Every row gives one point. Examples show where two turns around zero, p and q, send a point. Where does a point land after both, in the order given? Backwards means that the second turn is done in reverse. Each puzzle has new turns, and all numbers are rounded.

Turn p:
[0.16 0.04 0.34] -> [ 0.05 -0.37  0.01]
[-0.12  0.17 -0.21] -> [-0.02  0.23  0.19]
[-0.18 -0.26  0.12] -> [-0.25 -0.05 -0.22]
[ 0.25 -0.49  0.29] -> [ 0.05 -0.33 -0.53]
[ 0.35  0.16 -0.05] -> [ 0.37 -0.07  0.09]
[-0.46  0.38 -0.50] -> [-0.21  0.60  0.46]
Turn q:
[ 0.29 -0.28 -0.53] -> [0.58 0.19 0.27]
[0.07 0.22 0.19] -> [-0.20  0.13 -0.18]
[-0.42  0.04 -0.16] -> [ 0.12 -0.41 -0.14]
[0.05 0.02 0.50] -> [-0.49  0.09  0.05]
Where do these land?
p, then q backwards: [ 0.04 -0.32 -0.27] -> [ 0.19  0.36 -0.08]
p, then q: [-0.02  0.42 -0.10] -> [-0.41  0.13 -0.02]
q, then p: [ 0.35 -0.02  0.44] -> [-0.35 -0.03  0.44]
p, then q: [-0.31  0.46 -0.32] -> [-0.55  0.01 -0.33]
q, then p: [-0.22 -0.32 -0.15] -> [ 0.02 -0.27 -0.31]
p, then q: [ 0.16 -0.22  0.39] -> [ 0.28 -0.11  0.37]

Turn p:
[-0.31 -0.31  0.29  0.07] -> [-0.41 -0.13 -0.12 -0.29]
[-0.07  0.19 -0.06  0.45] -> [ 0.00 -0.02 -0.42  0.26]
[ 0.28 -0.41 -0.24 -0.18] -> [-0.21  0.13  0.49  0.18]
[ 0.08 -0.10  0.39 -0.25] -> [-0.05  0.20  0.11 -0.42]
[ 0.02  0.64 -0.37 -0.10] -> [ 0.67 -0.18 -0.07  0.26]
Turn q:
[ 0.60  0.05 -0.36 -0.02] -> [ 0.08 -0.54  0.40  0.19]
[-0.15 -0.16  0.18 -0.25] -> [-0.23  0.09 -0.09 -0.27]
[-0.38  0.32 -0.39  0.21] -> [ 0.12  0.00 -0.44  0.48]
[-0.39 -0.33  0.41  0.10] -> [-0.19  0.60 -0.06 -0.20]
[ 0.32  0.12  0.17 -0.04] -> [ 0.21 -0.15  0.20 -0.20]
Where do these land?
q, then p: [-0.56 -0.22 -0.19 -0.27] -> [ 0.07 -0.63 -0.09  0.24]
q, then p: [-0.11 -0.46  0.04  0.09] -> [ 0.16 -0.22 -0.33 -0.22]
p, then q backwards: [0.00 0.36 0.18 0.27] -> [-0.35  0.33  0.07  0.01]
q, then p: [ 0.09 -0.18 -0.45 -0.43] -> [-0.52 -0.39  0.02 -0.08]
q, then p: [0.25 0.08 0.03 0.31] -> [-0.02  0.38 -0.12 -0.06]
q, then p: [0.32 0.43 0.39 0.04] -> [ 0.12  0.49  0.43 -0.08]

Turn p:
[-0.18  0.16  0.57  0.35 -0.41  0.37] -> [-0.68 -0.13  0.28 -0.34  0.34  0.16]
[ 0.51 -0.19 -0.27  0.18 -0.44  0.06] -> [-0.15 -0.45 -0.48  0.08 -0.18  0.33]
[-0.18 -0.01 -0.45 -0.15 -0.03  0.45] -> [ 0.06  0.41 -0.37  0.09  0.24  0.29]
[-0.34  0.01  0.35 -0.56  0.31 -0.46] -> [ 0.32  0.30  0.28 -0.33 -0.15 -0.67]
[-0.15 -0.17 -0.01  0.29  0.18 -0.02] -> [-0.17  0.11  0.17  0.30 -0.09 -0.01]
[ 0.20  0.09 -0.22  0.10 -0.14 -0.61] -> [ 0.27 -0.27  0.08 -0.05 -0.57  0.15]
[-0.30  0.40 -0.08  0.08  0.41 -0.23] -> [ 0.36  0.25  0.53  0.09 -0.01  0.07]
[ 0.25 -0.14 -0.04  0.18  0.08  0.04] -> [-0.06 -0.21 -0.08  0.26 -0.01  0.01]
[ 0.17 -0.15  0.15 -0.46  0.04  0.40] -> [ 0.02  0.01 -0.40 -0.11  0.42 -0.32]
Turn q:
[ 0.00  0.30  0.42  0.07 -0.26  0.27] -> [ 0.12  0.11  0.23  0.20  0.22 -0.50]
[-0.14  0.23 -0.21 -0.29 -0.25  0.11] -> [-0.14  0.32  0.14 -0.27 -0.16 -0.19]
[ 0.28  0.08 -0.02  0.33  0.00  0.04] -> [-0.03 -0.04 -0.29  0.30  0.00 -0.13]
[ 0.32 -0.72 -0.08 -0.61  0.05 -0.10] -> [ 0.28 -0.61 -0.06 -0.62 -0.38  0.15]
[-0.21  0.19  0.19  0.32 -0.22  0.16] -> [ 0.13  0.30  0.15  0.35  0.12 -0.16]
[-0.11 -0.09 -0.01  0.13 -0.04  0.14] -> [ 0.19  0.13 -0.03  0.06  0.02  0.04]
[-0.12  0.24 -0.39  0.08 -0.11 -0.83] -> [-0.70  0.05  0.18  0.23 -0.45  0.40]
[-0.01 -0.22  0.10 -0.04  0.84  0.21] -> [ 0.13 -0.26 -0.32 -0.26  0.64  0.38]
Where do these land?
q, then p: [-0.22  0.53 -0.19  0.22 -0.57  0.19] -> [ 0.15 -0.16  0.63 -0.40 -0.15  0.39]
q, then p: [-0.14  0.32  0.07 -0.15 -0.47  0.16] -> [ 0.11 -0.20  0.40 -0.39 -0.18 -0.07]
q, then p: [ 0.08 -0.43 -0.43 -0.29  0.62 -0.08] -> [ 0.13  0.42 -0.73  0.06  0.35 -0.04]
p, then q: [ 0.01  0.41  0.23 -0.17 -0.39  0.25] -> [ 0.05 -0.12  0.02 -0.62  0.24  0.06]
q, then p: [ 0.03 -0.36 -0.01  0.00 -0.02 -0.16] -> [-0.22 -0.12 -0.30  0.01  0.07  0.01]
q, then p: [ 0.34  0.32  0.09  0.14 -0.24 -0.13] -> [-0.17  0.09  0.25  0.01 -0.46  0.11]
q, then p backwards: [-0.17 -0.53  0.01 -0.09  0.75 -0.50] -> [ 0.42  0.61 -0.21  0.44 -0.53  0.26]
q, then p: [-0.06  0.05  0.04  0.10  0.34  0.15] -> [ 0.20  0.11  0.03  0.28  0.16 -0.02]
p, then q: [ 0.14 -0.31  0.18  0.24 -0.02  0.11] -> [ 0.14  0.16  0.13  0.15 -0.04  0.37]
